Rows are points. Each copy is the shape, with its points in the same order, stretched, turned, moved and blurred by noise. Say if it was mirrored as well.
In the rows, zero is written as 128.

Shape (7 x 3):
[[ 94 117 128]
 [107 119 125]
 [123 149 123]
 [216 120 103]
 [119 131 126]
 [105  92 205]
 [148 106 121]]
Copy 1 (7 x 3):
[[158 130 104]
 [149 122 109]
 [112 123 110]
 [ 80  59 158]
 [131 119 114]
 [187 163 174]
 [135  96 135]]
Copy 1 is: mirrored
Copy 2 (7 x 3):
[[149 123 137]
 [139 119 128]
 [127 144 113]
 [ 48  88 109]
 [126 127 125]
 [134 144 198]
 [105  96 134]]
Copy 2 is: mirrored

Shape (11 x 6):
[[125 190  95 146 110 109]
 [ 77 141 122 137 160 103]
 [116 147 103 178  99 117]
 [181 129 138  89 133 193]
 [130 107 124 144 151 113]
 [178  76 120  74 123 151]
 [116 152  69 119 108 126]
 [128 149  95 185 131 138]
 [135 114 130 100 145 179]
 [ 82 135 119 154 119 135]
 [103 126 136 122 119  98]]
Copy 1 (11 x 6):
[[106 145 165 118 103 202]
 [101  90 140 144 112 147]
 [144 132 132 135  99 192]
 [ 98 160  92  59 161 108]
 [138  88 123 110 127 135]
 [143 140  96  46 128  74]
 [102 149 128  99  72 163]
 [126 110 107 125 110 214]
 [ 98 133  83  91 137 103]
 [125 122 109 147 106 166]
 [129 118 152 137 111 123]]
Copy 1 is: mirrored
Copy 2 (11 x 6):
[[142 170 157 121 102 144]
 [109 139 131  91 134 141]
 [109 167 160 144 118 134]
 [149  69 138 154  67 110]
 [115 135 115 126 121 113]
 [143  82 132 146  73  56]
 [121 156 166 113  68 107]
 [103 158 131 144  94 143]
 [121  79 141 131  79 109]
 [ 97 139 162 119 127 138]
 [132 132 150 112 145 117]]
Copy 2 is: only turned
Copy 3 (11 x 6):
[[112 127  93 175 109  79]
 [158 151 164 137 138  76]
 [168  86 107 148 109  92]
 [ 79 153  92 119  85 208]
 [150 132 140 119 150 109]
 [ 95 136 109  46 116 176]
 [124 144  94 118  86  83]
 [178 117  86 165 121 105]
 [124 151 128 107  97 178]
 [169 103 144 127  97 103]
 [132 114 167 113 122  99]]
Copy 3 is: mirrored

Shape (12 x 9):
[[120 115 173 153 165 131  74 143 105]
 [112 143 142 166 195 125 102 145 147]
 [110 171 100 101  87 119 108 124 140]
 [105 155 100  81 100 160 135 153 143]
 [ 92 105 148 143 170 116 136 126 116]
 [117 150 115 110  77 172 130 115 172]
 [170 121 108 148 147  84 115 129 148]
 [130 150 144 100  97 131 138 139 160]
 [149 144  90  83  93 169 122 140 144]
 [109  99 135 170 149  96 105 174 147]
 [125 150 130  71 116 138 116 143 165]
 [104  91 130 140 168 103  86 124 158]]
Copy 1 (12 x 9):
[[ 93 116 104 139 178 136  78 177  86]
 [ 83 165 115 148 183 138  86 184 130]
 [117 114 112 147  90  90 112 145 144]
 [147 147 156 117  65  99 110 149 119]
 [105 152  99 108 161 147 112 172 133]
 [152 113 163 147  90 124 164 163 128]
 [129 141  95 166 194 103 114 116 156]
 [156 110 152 131 120  87 125 143 147]
 [143 132 161 143  82 112 109 109  96]
 [150 164  88 145 182 112 107 186 136]
 [132 127 161 119 109  79 114 149 111]
 [ 96 156  85 142 190 115 141 183 113]]
Copy 1 is: mirrored
Copy 2 (12 x 9):
[[117  98  96 183 148  99 117 124 126]
 [118 131  90 157 169  81 105  87 161]
 [144 206 151 126 152 122 133 130 106]
 [120 196 142 106 123 162 110 133 119]
 [106  88 128 129 140 100 142  81 126]
 [141 212 123 137  95 176 135  98 103]
 [160 137 137 141 138  77 144 127 190]
 [114 189 126 146 136 161 163 126 141]
 [158 197 143 121  99 172  97 145 133]
 [ 91 112 112 142 124  47 153 119 165]
 [107 196 153 152 144 165 127 128 142]
 [106 113 154 164 121  71 132  82 147]]
Copy 2 is: only turned
Copy 3 (12 x 9):
[[ 89 156 167  96 185 128 114 150 111]
 [ 63 121 143 124 187 151 154 153 126]
 [163 164 112 162  95 152 177 141 154]
 [158 156  82 165  77 148 150 179 129]
 [ 73 133 139  96 142 112 145 129 118]
 [148 165  98 171  75 184 143 136 133]
 [108  95 138 129 151 137 141 124 194]
 [155 126 136 143  84 158 138 145 132]
 [172 149  73 166  90 163 125 175 151]
 [ 65 125 169 143 146 115 134 145 159]
 [149 134 122 130  83 163 145 187 144]
 [ 53 143 155 101 138 135 150 153 174]]
Copy 3 is: only turned

Shape (15 x 11):
[[166  94 140  98  82 131 171 104 176 141 144]
 [112 117 114 150 148 157  92  96 146 142  80]
 [159 119 164 134 106 140  94 145 116 143 148]
 [163 115 140  91 157 179 142  93  99 103 155]
 [ 79 157 156 166  94 150 173 121 116 108 136]
 [118 178 148 138 142 136 109 151 150 146 134]
 [148 110 141 142  78 105 148 145 111 129 124]
 [ 88 118  97 159 158 120 146 130 161 123 157]
 [126 102  79  94 112 129 121 166 119 172 106]
 [ 97 107 104 104 131  99 136 153 135 105 152]
 [ 81 105 134  95 107 159 147 165 173 111 142]
 [109 142  85  79 137 161 143  96 183 114 153]
 [147 118 113 154 118 159  87 117 183 109 125]
 [122 176 112 149 156  92 111 120 139 130 110]
 [ 87 158 116 140  87  93 112 105 179 141 133]]
Copy 1 (15 x 11):
[[167 124  87 154  81 135 110  69 145 174  89]
 [115 134  85 139 165 167 103 131 128  83 125]
 [142  98 128 114  73 135  97 126 128 112 125]
 [107 171 106 104  75 137 144  74 113 106 121]
 [ 60  99 109 165  84 118 119  83 148 135 145]
 [105 131 140 136 121 131  80 165 130 133 140]
 [144  72 133 138  92 132 144 116 150 134 124]
 [ 99 146 142 140 163 102  91 107 123 118 105]
 [160 102  96  98 165  96 135 162 132 130 127]
 [118 142 136 120 142  83 132 118 163 125 104]
 [ 96 141  83 136 106  82 104 119 166 142  84]
 [124 199  78 141 139 107 108  99 134 136 120]
 [144 147  99 180 117 132  93 121 123  84 106]
 [120 139 158 144 157 148 124 154 134 120 146]
 [138 121 129 171 158 118  74 132 166 142 152]]
Copy 1 is: mirrored
Copy 2 (15 x 11):
[[108  93 179  84  95 162 121 104 141  47 116]
 [132 118 154 155 150 155 113  86 153 138 189]
 [128 152 149 109  90 137  71 136  98 125 137]
 [158 104  66  93 132 150  76 105 138  77 157]
 [105 173  78 179  64 165 165 119 132  98 131]
 [ 96 167 126 128 137 111 119 112 137 153 121]
 [137 135 151 123  82 172 129 144  85 107 103]
 [124 121 126 151 136  78 152 126 155 102 166]
 [139  89 146 101 148 160 146 153 168 159 116]
 [125  78 111 144 130  90 139 160 141 119 112]
 [ 78 100 114 155 126 129 139 159 181  97 121]
 [122  69 109 123 158 103 141  93 224  84 127]
 [126 138 176 169 146 114  87  98 150 100 151]
 [144 133 144 139 152 103 136  80 122 153 125]
 [ 97 111 173 167  99 108 155  92 158 125  99]]
Copy 2 is: only turned
Copy 3 (15 x 11):
[[149 150 121 108  47 135 111 189  94  92 126]
 [ 85 113 157 119 100 175 137  91 158 156  71]
 [148 172 142 125 147 181  72 151 121 146 121]
 [174 144 143  21 117 109 117 110 135 119 117]
 [125 171 152 122 129 141 183 113 103  98 159]
 [115 164 117 125 152 171  98 113 180 118 137]
 [152 158 122 146 127 155 141 177  93 131 113]
 [118  73 108 143 109 123 128 100 154  98 130]
 [119 126  67 122 106 142 114 148 100 177 121]
 [137 105  91 159 115  80 111 119 105 118 125]
 [ 96 147 105 116 108 101 109 118  67  93 139]
 [137 131  71  89  65  97 115  89 135  73 115]
 [104 122 117 125 118 183 111 128 143  90  53]
 [119 135 101 163 128 147 139 114 211 126 108]
 [130 148  93 220  70 151 140 113 153 102 112]]
Copy 3 is: only turned
Copy 4 (15 x 11):
[[137 105  82  58 131 136 190 147 106  49  97]
 [ 82 139 156  78 144 127 131 133 151 161  95]
 [114  86 111 119  88  99 148 104 150 103 133]
 [157 167 129  93 163 117 130  86 100  67 151]
 [126 137 191 130  64 163 138 146  69  92  72]
 [137 111 156 112  83 152 159 132 159 151 124]
 [110  72 110 124 103 122 123 151 109  89  87]
 [117 162 124 141 146 174 186 162 122 149 106]
 [ 64 100  83  82 148 180  98 159 164 112 142]
 [112 149 108 138 148 149 140 193 141  94 140]
 [ 98 137 148 111 116 181 174 176 136  45 151]
 [146 196 120  61 160 187 169 142 149  76 115]
 [108 119 131 107 138 133 184 111 177 107  84]
 [143 129 143 120 129 136 130 156 158 188  82]
 [116 140 121  85  78 139 167 185 160 133  56]]
Copy 4 is: only turned
